Every row gives one point. Each copy is the shape, with its points in the same order, turned, moved and blurred by noise. Is it also mirrored, or only turned?
In the rows, zero is written as 128.

Shape (8 x 3):
[[145 124   7]
 [118 104 100]
 [151 114 131]
 [ 85 153 146]
 [158 124 147]
 [152 114 136]
 [142 136 145]
 [164 118 121]]
Copy 1 (8 x 3):
[[167 236 190]
 [138 142 170]
 [150 128 126]
 [ 70 130 132]
 [151 120 107]
 [150 122 126]
 [127 125 108]
 [161 140 119]]
Copy 1 is: mirrored
Copy 2 (8 x 3):
[[173 155  24]
 [114 125  94]
 [124  94 126]
 [ 90 159 154]
 [140  90 142]
 [130  90 127]
 [131 104 150]
 [146  93 120]]
Copy 2 is: only turned

Shape (7 x 4):
[[116  95 112 132]
 [  7 157 120 143]
 [180 135 188 108]
 [186 125 125 140]
 [161 142 110 122]
 [159 134 137 143]
 [165 136 141  89]]
Copy 1 (7 x 4):
[[124 108 132 156]
 [ 25 112 197 119]
 [125 181  55 160]
 [174 164 104 149]
 [154 154 115 115]
 [150 164 111 149]
 [135 151  68 127]]
Copy 1 is: mirrored
Copy 2 (7 x 4):
[[141 122 106 153]
 [ 85 226  65 138]
 [135 110 188  74]
 [144 110 172 151]
 [111 107 152 150]
 [130 123 168 140]
 [114  91 153 104]]
Copy 2 is: mirrored
Copy 3 (7 x 4):
[[ 91 123 121 168]
 [ 73 243  99 132]
 [149 104 200 125]
 [154  83 134 155]
 [138 108 124 127]
 [150 115 144 141]
 [130  96 158 108]]
Copy 3 is: only turned

Shape (14 x 8):
[[ 88 101 132  90 131 136 239 122]
 [100 141 148 110 118 131 188  73]
 [152 133 105  87  80 162 178 207]
 [190 129 107 170 162 108  84 167]
 [ 97  64 146  96  70 179 187 130]
 [142 102 127  64  92 134 159 170]
 [ 92 123 187 149 153 112 188 115]
 [164 176 130 149 118 149 102 163]
 [187 163 188 161 116  91  96 180]
 [117  96 120 125 128 169 227 115]
 [141  95  50 187 123 150  97 177]
 [167 145  95 175 161  60 109 102]
 [139 121 158 119 191 138 130 109]
 [ 78 157 158 154 190  84 113 110]]
Copy 1 (14 x 8):
[[140 142 182  65 181 144 205  69]
 [138 138 182 105 190 106 146  71]
 [164  75 147  67 141 138 205 175]
 [166 169  76 148 112 158 124 187]
 [123  54 158 101 150 151 207  69]
 [180  83 145  59 124 144 171 118]
 [140 175 203 142 152 151 157  84]
 [151 113 132 144 142 129 111 196]
 [204 138 155 174  94 143 108 188]
 [127 128 150  97 204 151 214  90]
 [ 93 134  51 141 115 139 179 180]
 [166 212  79 154 135 101 116 136]
 [145 161 133 118 160 179 100  98]
 [106 208 165 130 124 137  85 109]]
Copy 1 is: mirrored
Copy 2 (14 x 8):
[[ 26 121  71 138 113 130 117  60]
 [ 81 169 113 141 130 135 141  64]
 [ 71 109  67 176  87 146  75 181]
 [174 104 152 108 120  68  92 184]
 [ 71 100  88 161  82 192 128  83]
 [ 89 126  80 120  86 159  78 137]
 [ 62 143 171 118 116 110 138  73]
 [148 145 153 160 129 121 102 185]
 [134 158 198 130  72  99  79 185]
 [ 66  95  83 174 125 119 129  71]
 [169  61 109 140 118 107 156 198]
 [170 153 145  91 111  40 137 138]
 [118 124 153  98 165 122  91  98]
 [ 95 153 178  65 159  98 167 122]]
Copy 2 is: mirrored
Copy 3 (14 x 8):
[[ 98 159 186  87 148 175 151  86]
 [114 156 162 160 148 147 135  66]
 [173 198 118  87  92 189 131 155]
 [205  91  70 146 131 106 145 181]
 [100 152 180 127 106 222 102 129]
 [164 155 141  90  85 174 106 124]
 [125 135 200 155 164 115 153 120]
 [192 169  86 168 130 120 121 164]
 [234 141 138 180  99  87 140 174]
 [114 148 160 116 166 207 158 108]
 [126 106  45 138 117 157 147 211]
 [167  79  74 170 129  80 181 111]
 [162 103 140 140 186 116 105 116]
 [119 116 143 163 167  40 133 126]]
Copy 3 is: only turned
